Rows are points. Each copy is the shape, with its points in the same order, turned, moved and blurred by noise. Say if it was mirrored as well.
In the rows, zero is written as 128.

Shape (8 x 2)
[[113  85]
 [ 95 135]
 [167 154]
 [114 115]
 [194 121]
 [157 178]
 [122 101]
 [129 129]]
Copy 1 (8 x 2)
[[169  87]
 [121  99]
 [125 171]
 [147 103]
 [160 174]
 [ 96 161]
 [159 102]
 [135 120]]
Copy 1 is: only turned
Copy 2 (8 x 2)
[[ 88  97]
 [120 136]
 [174  85]
 [111 113]
 [159  48]
 [187 108]
 [102  96]
 [132 106]]
Copy 2 is: only turned
Copy 3 (8 x 2)
[[167 124]
 [130 164]
 [ 79 115]
 [139 141]
 [ 92  72]
 [ 65 137]
 [147 125]
 [119 136]]
Copy 3 is: mirrored
Copy 4 (8 x 2)
[[176 141]
 [150  92]
 [ 89 133]
 [153 119]
 [ 95 175]
 [ 77 108]
 [158 135]
 [132 121]]
Copy 4 is: only turned

Shape (7 x 3)
[[133 117 118]
 [ 58 125 118]
 [114  76 161]
 [125  82 153]
 [174 163 108]
 [146 105 111]
 [164 124 132]]
Copy 1 (7 x 3)
[[126 150 112]
 [105 199 153]
 [ 73 151  92]
 [ 80 146  82]
 [161  98 131]
 [135 140  92]
 [130 113 104]]
Copy 1 is: only turned
Copy 2 (7 x 3)
[[106 119 150]
 [ 64 175 123]
 [136 169 172]
 [135 154 169]
 [116  64 119]
 [109 108 165]
 [133  99 147]]
Copy 2 is: only turned
Copy 3 (7 x 3)
[[133 125 126]
 [155  97  54]
 [157  69 141]
 [154  84 149]
 [ 86 160 137]
 [144 135 139]
 [111 130 153]]
Copy 3 is: only turned
Copy 4 (7 x 3)
[[120 103 130]
 [ 87 107  74]
 [155  62  94]
 [155  70 110]
 [132 142 175]
 [127  89 149]
 [152 112 154]]
Copy 4 is: mirrored

Shape (8 x 4)
[[ 84 151 109 121]
 [151 137 114 120]
 [148  88 120 134]
 [121 182 148 121]
 [147  82 221 125]
 [120 146 112 123]
 [ 77 176 116 118]
 [134  92 128  87]]
Copy 1 (8 x 4)
[[117 118 166 113]
 [171 140 127 124]
 [155 120  83 124]
 [138 162 169 151]
 [104 184  53 177]
 [146 128 145 122]
 [115 128 187 119]
 [136 152  91  95]]
Copy 1 is: mirrored
Copy 2 (8 x 4)
[[159 111 108 105]
 [116 126 160 106]
 [ 84 127 144 142]
 [158 157 138  76]
 [ 58 210  97 110]
 [144 120 137 108]
 [181 118 106  87]
 [ 71 108 118 101]]
Copy 2 is: only turned

Shape (11 x 6)
[[ 99 116 114 103 146  83]
 [147 114 167 168 169 191]
 [149 114 176 119 159 119]
 [181 171  98  97 133 165]
 [177  81 145 125 165 176]
 [ 96 111 121 117 169  88]
 [133 126 143 147 153 188]
 [ 94 122 119  95 120  98]
 [ 83 138 110  77 174 103]
 [106 148  84 151 154 107]
 [140 148  79  95 121 136]]
Copy 1 (11 x 6)
[[ 67 110 156 110 130 141]
 [182  91 131 187 132 116]
 [142  93 176 125 109 125]
 [154 149 131  92 151  65]
 [170  90 173 156 171 102]
 [ 70 104 157 136 119 136]
 [158  92 114 156 146 105]
 [ 80 102 133  88 137 141]
 [ 55  88 141 106 114  98]
 [ 79 151 120 147 124 119]
 [103 146 123  92 165  88]]
Copy 1 is: mirrored
Copy 2 (11 x 6)
[[ 94 105  93 124 168  90]
 [133 108 141 106  70 178]
 [151 116  90 127 124 145]
 [150 129 199 152 157 129]
 [123 110 133 146 117 204]
 [ 96  84  86 118 152 100]
 [122 114 154 100  97 160]
 [ 96 133 103 111 175  93]
 [110  78 113  97 189  94]
 [ 90  92 140 131 125  73]
 [106 131 170 143 173 106]]
Copy 2 is: only turned

Shape (11 x 8)
[[147 110 137 154  87 120 140 152]
 [ 85 120 121 170 162 167  53 165]
 [109  99 161 112 126 114 140 137]
 [115 142 108 118  92  92 183 113]
 [137 124 151 158 151 148  70  99]
 [119 112 126 167 148  98 150 139]
 [140 151 142 136 180 178  69 135]
 [102 157 135 154 154 177  75 169]
 [111 125 129 122  75  86 142 101]
 [100 140 166 158  91 105 171 117]
 [109 100 129 162 145 193 108 124]]
Copy 1 (11 x 8)
[[173 131 148 134 141  85 142 129]
 [ 89  80 132 148 201 108  71 168]
 [172 153 107 108 148 134 104 128]
 [193 102 125  86 122 121 142  81]
 [119 116 125 178 196 148 120 114]
 [182  94 146 117 157 135 119 145]
 [ 67 122 135 140 189 154 125 143]
 [ 78 103 132 119 195 108 109 156]
 [190 117 119 116 140 108 119  65]
 [203 113 100  96 173 106 147 107]
 [112  94  91 156 158 125 129 160]]
Copy 1 is: mirrored
Copy 2 (11 x 8)
[[153 122  82 141 139 157 105 134]
 [ 89  78  98  70 104 158 182 140]
 [169 123 115 108 154 106 123 145]
 [150 180 140 168 133 124  99 140]
 [146  69 112 124 106 133 171  93]
 [148 125 108 152 129 132 160 174]
 [ 99  49 111 107  92 105 157 111]
 [ 84  82 103  83  78 132 146 137]
 [164 176 121 145 134 137 120 104]
 [193 154 123 133  96 142 112 156]
 [119  63 144 101 126 162 147 140]]
Copy 2 is: only turned
Copy 3 (11 x 8)
[[160 135 167 125 128 158 141 162]
 [136 220 198 164 131 144  86  78]
 [137 147 127 162 106 148 152 130]
 [120 116 110 114 139 100 138 172]
 [174 155 152 149 125 172  78  65]
 [152 146 153 138  91 105 102 149]
 [127 156 172 130 118 170  80  44]
 [116 186 204 128 135 147  99  69]
 [154 120 109 142 163 126 143 163]
 [178 143 121 110 130 111 159 146]
 [142 202 144 113 119 175  93 106]]
Copy 3 is: mirrored

Shape (12 x 9)
[[ 90 148 173 132 128 135 107 125 126]
 [ 68  28  82 137 141 114 124 106 192]
 [138 175 233 153 139 124 112 141 182]
 [103 173  88 140 130 168 121 161 118]
 [119 139  97  97 146 107 111 110 131]
 [ 85 138 115 144  86 130 131 102 179]
 [156 180 103 121 142 168 140 108 126]
 [115  41  95 105 118 127 167 119 117]
 [149 102 127 150 120 134 111 101 123]
 [159 166 120 160 106 132 118 130 119]
 [164 157 157  98 127 118 116 171 121]
 [ 74 145  92 138 157 102 163 149 116]]
Copy 1 (12 x 9)
[[ 87 162 153 116 118 110 143 144 141]
 [ 94 104  65 180 128 110  85 153 246]
 [ 76 187 179 144 159 169 184 154 112]
 [115 104 127 129 109  85 101 163  80]
 [121 111 163 148 124 109  87 110 147]
 [129 126 145 168  98 111 135 191 169]
 [167 124 147 154 135  99 123 121  81]
 [149  97  90  95 159 108  90 137 211]
 [140 126 109 124 106 140 137 116 152]
 [133 103 150 125 100 140 146 135  95]
 [110 141 167 105 150 160 103 132  97]
 [ 86  70 158 134 147  71 113 152 137]]
Copy 1 is: only turned
Copy 2 (12 x 9)
[[145 128 160 108 126 144 118  68 149]
 [130  99 120 175  54 158  34 177 102]
 [139 160 128  77 162 167  85  63 218]
 [115 131 184 131 133 168 175 133 101]
 [155 149 134 123 130 121 113 144  88]
 [139 147 113 105  73 183 122 115 119]
 [ 89 160 134 113 155 133 154 101  97]
 [119  60 122 145  70  99  99 156  94]
 [125 134 106 158 111 115 121 104 146]
 [114 158 134 121 133 125 166 118 145]
 [150 105 140  92 185 114 141 121 164]
 [127 138 193  91  88 127 117 155 110]]
Copy 2 is: only turned

Shape (12 x 9)
[[182 170  96 109 135 159 110 186 161]
 [ 87 132  84 192 113  63 111 125 155]
 [109 178  94 177 104 159 100 152 161]
 [160 125 149 140 141 147 137  76 121]
 [162 142  89 108  90 167 104 161 172]
 [153 143 120 121 122 134 117 193 187]
 [117 154 170 105 146 105 130 106 119]
 [106 115 160 151 122 118 159 122 111]
 [127 158 126 128 120  99 177 120 120]
 [104 123 134 152 116  99 120 103  72]
 [151 135 152 128 171 140 151 127  90]
 [ 72 121 125 121 170 113 160 104 102]]
Copy 1 (12 x 9)
[[ 84 136  76  72 129 136  96 159 131]
 [ 98  57 136 192 164  73 104 148 187]
 [ 70  79 143 115 134 120  52 129 157]
 [136 135 106 171 127 115  94  84  92]
 [ 71 133 123  76 128 105 103 145 112]
 [ 79 134  87  86  93 102 117 151 163]
 [155 119 112 146 133 130 130  71 156]
 [127  95 130 179  95 120 128  94 137]
 [108  87  95 158 137 124 153  86 135]
 [170  79 149 183 136 122 126 121 138]
 [149 119  85 161 107 166 118  98 127]
 [125 115 131 203 135 163 152  92 164]]
Copy 1 is: mirrored
Copy 2 (12 x 9)
[[146 155 123  95 205  62 201 127 145]
 [ 34  90  92 102 120 124 153 128 175]
 [115 115  69  71 162 118 198 144 181]
 [134 138 104 118 176 155 107 100 115]
 [151 147 105 125 192  74 179 165 163]
 [106 168 134 104 195  78 181 133 185]
 [134 135 138  88 152 125  98  72 162]
 [115 137 131 130 128 171 125  90 164]
 [121  97 140 125 153 131 145  76 160]
 [117 119  95 118  96 135 109  85 145]
 [142 159 139 106 151 145 139  69 110]
 [124 107 165  90 105 162 122 108 131]]
Copy 2 is: only turned
Copy 3 (12 x 9)
[[131  46  78 119 101 178  80  99 143]
 [109 105 103 102 156  84 107 170  50]
 [127 102  56 103 132 174  92 167  94]
 [149 140 122 143 179 143 120  96 149]
 [119  47  86 120 117 188 125 133 137]
 [103  54  89 152  93 154  85 131 129]
 [115 152 160 125 135 139  82 109 140]
 [146 157 136 152 127 121 118 134 110]
 [153 125 139 107 120 101 104 138 140]
 [154 154 155 111 150 132 123 120  73]
 [162 148 124 140 124 134  92  69 136]
 [115 184 128 104 111 100 129 100 115]]
Copy 3 is: mirrored

Shape (16 x 11)
[[134 163 135  97 147  85 143 126  90 142 153]
 [132 155 122 114  89  93 159 135 152 169 109]
 [ 62  99 101 116 123 139 107 119 163 129 135]
 [168 102 119 159 168 166 140 104 136 185 134]
 [135  78 160 134 182 154 135  99 122 154 135]
 [180 116 156 127 122  73 124 120 112 151  95]
 [100 145 128 111 148 119 103 117 176 119 145]
 [123 155 163 116 167  79 142 130 147 145 139]
 [131 157 150 109 115 154 174 175 141 206 166]
 [151 127 138 140 136 117 163  86 143 126 105]
 [ 88 133 146 104 140 168 117 103 139 200 114]
 [126 123 159 102 138  70 147 106 136 121 140]
 [143 137 126  88 175 134 151 138 115 129  41]
 [138 167  45 103 180  96 166  92 168 138  94]
 [195 142 108 101 102 130  81 120 144  71 152]
 [118 145 150 151  91 159  96 154  68 161 138]]
Copy 1 (16 x 11)
[[161 122 134 135 114 156 150 104  93  80 118]
 [174 115 155 171 122 128 176 162 155  98 110]
 [ 89 139 159 103 119 123 161 161 141 171 139]
 [121 105  94 133  88 150  99 129 148 151  56]
 [124 131  89  87  75 149 100 139 147 136 102]
 [177 124 126 149 109 107 122  98 184  79 116]
 [109 165 117 118 127 115 182 146 122 146 118]
 [150 170 101 141 114 156 172 128 125  94 121]
 [195  94 117 126 137 193 174 162 130 138  67]
 [126 139 109 155  82 109 115 165 136  97 105]
 [161 157 159 113  82 152 142 161 137 179  66]
 [134 154 123 117 101 125 155 135 134  62 136]
 [193 138 107 161  38 124 135 137 136 145 154]
 [102 112 127 215  38 119 189 123 109 134 120]
 [142 101  99 127 144  33 152  93 107 127 119]
 [189 131 165 117 172 150  86 127 130 158 104]]
Copy 1 is: mirrored
Copy 2 (16 x 11)
[[128 127 172  88 168  97 113 105 126 113 128]
 [101 154 147  78 176 165  93 130 143 165 132]
 [136 140 112 101 184 169 173 141  62 160 164]
 [130  96 112 185 196 173  91 105 112 118 136]
 [163  96 136 173 161 151  95 120  73 117 152]
 [140 172 170 123 138 165  74 113 132 108 109]
 [157 149  94  94 173 126 138 116  87 160 136]
 [154 137 132  84 155 114  83  92 113 137 151]
 [ 97 122 148 135 214 112  81 141 154 176 187]
 [136 108 130 120 137 168  93 109 109 151 102]
 [163 106 118 114 208 162 107 177 113 129 169]
 [153 142 164  87 147 127  97  99  85 149 122]
 [ 95 117 101 102 110 143  79 166 105  82 127]
 [ 77  99  75  54 181 157 105  91  96 111  90]
 [125 191 118 150 159 106 155 121 107 148  48]
 [142 142 171 156 169 138 165 159 172 123 167]]
Copy 2 is: only turned
Copy 3 (16 x 11)
[[153 125 132 152 195 120 118 156 156 124  89]
 [106 114 167 122 140 147  83 141 160  96  66]
 [135 153 165  68 124 179 160 136 110 126 120]
 [159 115 119 160  82 174 130 166 170 133 140]
 [181 131  94 147 100 177 157 125 161 137 124]
 [160 123 102 149 122 128  91 135 150  67  67]
 [144 116 135  77 159 160 118 128 130 119 140]
 [156  96 110 104 174 135 120 131 179 113 102]
 [ 93 156 140 140 147 165  93 138 221 162 106]
 [148  78 122 135 109 149 109 129 132 126  86]
 [113 142 146 140 139 214 151 110 163 108 127]
 [173 113 114 105 165 142 105 127 136 123  73]
 [147  94 152 161 119  96 148  83 161  82 122]
 [171  46 219 131 146 129 123 156 150  94 135]
 [160 142 124 131 139 111  48 143  70 119 151]
 [ 67 184  93 165 138 141 136 156 128 125 106]]
Copy 3 is: mirrored
Copy 4 (16 x 11)
[[130 150 177 111  70 135  74 124 119  95 131]
 [ 83  97 165 118 100 122 101 169 117 116  88]
 [132 109  78 173 120  88 115 138 105 117 130]
 [113 138 128 140 106 195 176 162 105 124 147]
 [138 139 142 157 110 169 157 115  84 137 175]
 [ 66 130 186 111  92 147 131  93  97 117 106]
 [152 105 112 173  92 127 103 114 119 112  99]
 [137 120 177 159  69 148  88 118 117 133 109]
 [131 125 138  96  92 168  78 206  93 163 113]
 [118 107 180 140 125 145 153 125 134 111 115]
 [116 102 114 163 125 167  98 164  58 108 144]
 [137 121 189 139  83 107 112 103 103 121 109]
 [ 85  61 158 119 111 165 103  97 144 109 181]
 [111  70 151 160  55 138 136 159 187  57 135]
 [144 118  96  75  94 133 148  68 134  87  65]
 [ 97 182 108 102 154 161  73 131  91 120 115]]
Copy 4 is: only turned

Shape (16 x 12)
[[102 146 138 143 147 155 198 129 102 166 115 107]
 [ 96 165 154 157  94 165 150 139 139 120 148  64]
 [ 93 138 123  86  86 151 115 169 124 129 112 125]
 [ 68 127 164 101 107 203 149 156 132 129 174 113]
 [ 99 120 137 154  73 121 133 140 119 158 151 172]
 [114 195 160 130 145 160 143 112 146 164 144 115]
 [164  88  55 147 141 153 115  98 136 115 151 123]
 [ 92 147 150  96  71 155 170 122 136 129 141 100]
 [100  81  85 156 170 122 115  83 150 110 108 146]
 [159  95 134 159 140 111 121 138 116  90 120 168]
 [109 147 165 129 134 143 179 130 161 175 133  74]
 [156  81 134 158 119 175  86  58 118 118 112 100]
 [164  96  62 182 164 161 119  52 119  89  94 163]
 [116 108 118 111 121  84 136 109  96  93 154 179]
 [ 89 133 124 137 132  84 121 142  66 136 151 146]
 [100 110  93 151 116 109 116 121 113  83 129 173]]
Copy 1 (16 x 12)
[[176 162 136 112 121 161 163 198  79 137 156 143]
 [135 170 125 136  83 138 140 186  84  62 155 100]
 [156  84 111 126 126 111 111 158 101  81 127 132]
 [198 129 121 120  85 158  85 164  76  74 155  92]
 [148  97 158 184 133 164 132 141 110 117 143 106]
 [172 164 145 103 111 123 177 136  80  96 185 115]
 [132 163 133 113 125 106 106 154 187 175 136  74]
 [180 134  99 150 106 141 129 185 112  66 175 128]
 [121 148 137  78 139 170 128 127 190 150 122 116]
 [111 130 172 140 100 133 102 121 148 163 126 154]
 [149 183 116 114 139 152 145 171  72 100 196 129]
 [105 149  79 120  60 140 137 124 161 165 156  87]
 [118 139 156  86  88 135 154 145 223 203 133 104]
 [177 134 155 170 127 144 114 115 173 130 110 159]
 [169 141 148 166 138 148 145 124 109 125  74 141]
 [138 113 167 141 118 152 122 138 180 120  96 132]]
Copy 1 is: mirrored
Copy 2 (16 x 12)
[[132 138 145  99 126  96 151 123  97  75 105  86]
 [163 146 102 124 139 165 129 148 130  99  63  94]
 [114 160 119 150 110 149  73  92 131 118 120 109]
 [135 142 106 112 108 202 113  95 107  85 107  57]
 [117 162 168 107 103 167 138  74 155 106 101 146]
 [123 116 129  57 134 145 105 155 107 103  93 111]
 [142 101 150 160 121 159 172 117  72 175 146 161]
 [170 149 146 127 121 166  88 120 130  78 106  95]
 [ 99  68 170 168  72 139 161 126  95 143 109 149]
 [108  98 117 145  92 136 171 101 149 114 150 182]
 [142 104 148  97 159 129 124 137 134  96  92  66]
 [165 115 138 134  63 153 167 169 129 181 149 128]
 [116  99 163 161  68 133 195 173  67 153 160 194]
 [144  97 151 134  69 145 126  63 121  92 130 188]
 [131 128 127 106  76 107 132  49 122 108  84 158]
 [114 120 142 166  68 153 145  90 115 110 107 188]]
Copy 2 is: mirrored
Copy 3 (16 x 12)
[[101  65 139 127 150  79  97 114 155 143 132 156]
 [155 114 135 134 130 114  35 128 126 145 131 111]
 [134  91 179 141  82 155 113 137 121 106 121 122]
 [ 84  95 172 119 118 142  66 129 129 154 126  73]
 [140  93 135 121 124 167 112 150 183 151  63 117]
 [ 97 100  97 136 180 135  75 128 117 109 124 125]
 [167 159 160 112 170 101 185 130 125 157 113 112]
 [103 116 158 156 105 137  65 105 159 132 124 123]
 [149 137 119 127 149 120 199 159 152 158 168 117]
 [149 128 117  89 115 142 176 150 124 185  93 153]
 [120  70 102 131 139 105  80  77 136 125 141 116]
 [168 172 152  50 163 128 142 120 152 138 156 126]
 [163 179 147 107 205 113 203 169 144 176 152 172]
 [102 152 116 120  90 130 173 164 165 160  71 137]
 [113 105 108 109  92 103 135 188 170 118  70 122]
 [146 142 141 131 104 136 166 193 155 168 103 138]]
Copy 3 is: mirrored
Copy 4 (16 x 12)
[[185 171 106 107 108 134 105  93 125 100 155  97]
 [146 167 108 118 170  80 122 126  61  89 136  97]
 [142 125 111 147 152 142  91 169 107  94 100 149]
 [157 178  81 130 133 117 115 123  52  91  79 156]
 [164 122  64 151 153 112 131 129 122 122 167 176]
 [140 159  86 108 154 114 135  74 126  56 111 107]
 [107 108 115  98  94 132 195 154 127 155 125 113]
 [186 126 109 111 162 101 102 127  76  92 110 137]
 [151 149 147 143  94 123 204 150 172 138 123 136]
 [102 149 130 128 134 114 139 131 166 173 148 161]
 [168 147 109 125 114  75 105  82 108  80 117  85]
 [137 155  89 113 152 104 178 163 149 184  89  83]
 [118 159 129  72 116 147 216 173 196 172 139 114]
 [148 111 145 132 154 145 153 106 138 159 138 195]
 [146 132 122 178 161 166 139  96 118 139 172 161]
 [136 139 141 134 147 142 172 155 143 143 159 184]]
Copy 4 is: mirrored

Shape (15 x 12)
[[131 183  99 145 151  99 213  90 128 160 150 197]
 [186 170 115 165 126  95 149 152 161 115 160 122]
 [135 112 179 101 139 129 116  97 165 134 134 117]
 [135  82 136  71 114 150 113 110 133 127 163  94]
 [160 150 163 146 139  96  97 122 130 166 143 117]
 [ 96 145 141  80 106 183 170 141 127 121 147 141]
 [144 151 114 116 106 137 117 110 127 154  89 131]
 [103 104 107 107 139 104  90 121  97 118 171 142]
 [143  51 185 109 140 192 146 121 102 125 112 118]
 [120 135 154  74  97  76 195 125 116 131 160 119]
 [ 91 123 140 122 109 127 125 122 127 132  80  79]
 [109 178 131  77 142 152 178 101 166 119  91  87]
 [123 147 111 127 117 110 119  90  35 115 128 117]
 [129 115 117  91 150 115 102 115 113  64 134 167]
 [166 129 176 152 119 134 146  76 189 139 167 146]]
Copy 1 (15 x 12)
[[ 97 140 163 139  92  45  99 115 171 122  44  70]
 [ 80 149 115 162 144  47 114 151  92 138 103 151]
 [128 157 114 153 104 136 146 104  89  92 162 114]
 [125 125 133 177 152 148 122 121 113  47 174 143]
 [115 142 103 165 111  76 148 130 124 157 169 132]
 [ 85 155 186 104 122 129 105  92 135  71 128 155]
 [120 115 152 124 161 104 107 110 115 142 161 103]
 [168  97 132 149 131 124 143 121 150  99 121 164]
 [ 85 150 138 134 134 212 146 135 140  79 170 105]
 [107 129 147 114  69  70 110 155 133  47 141 135]
 [144 141 187 110 138 123 166 139  93 112 175 113]
 [133 197 200 128 113 116  79 130  76  91 144  96]
 [154 121 145 113 148 101 114 164 200 128 158 128]
 [169 123 102 111 136 155 100 131 132  98  92 149]
 [ 87 188  80 164 136  80 146  89 118  84 128  99]]
Copy 1 is: only turned
Copy 2 (15 x 12)
[[188 171 188 204 156  64 116 164 173 101 139 165]
 [171 127  85 140 125 101 120 168 154  61 121 169]
 [142  90 100 150 128  86 159 133 116 177 129 140]
 [133  83  96 113 138  78 113 104 135 172 123  93]
 [179 105 108 125 143 128 140 153 113 134 163 172]
 [101 116 170 130  95  66 142 126 177 138 134 102]
 [125 112 126 162 163 142 145 130 164 131 155 124]
 [177 132 138 123 129 122 103 111 101 145 115  86]
 [ 74  60 148 118 163  61 143  89  92 150 125 136]
 [159 107 139 165  80  75  71 103 170 148 140 159]
 [101 134 107 147 125 136 150  75 143 153 149 146]
 [ 78 156  99 187 108  75 143 143 176 161 161 138]
 [150 135 147 157 142 131  91  84 107 103 193  95]
 [137 116 134 174 116 115 113 137  88 126  97  74]
 [188  78 103 162 146  48 182 146 141 125 129 159]]
Copy 2 is: mirrored
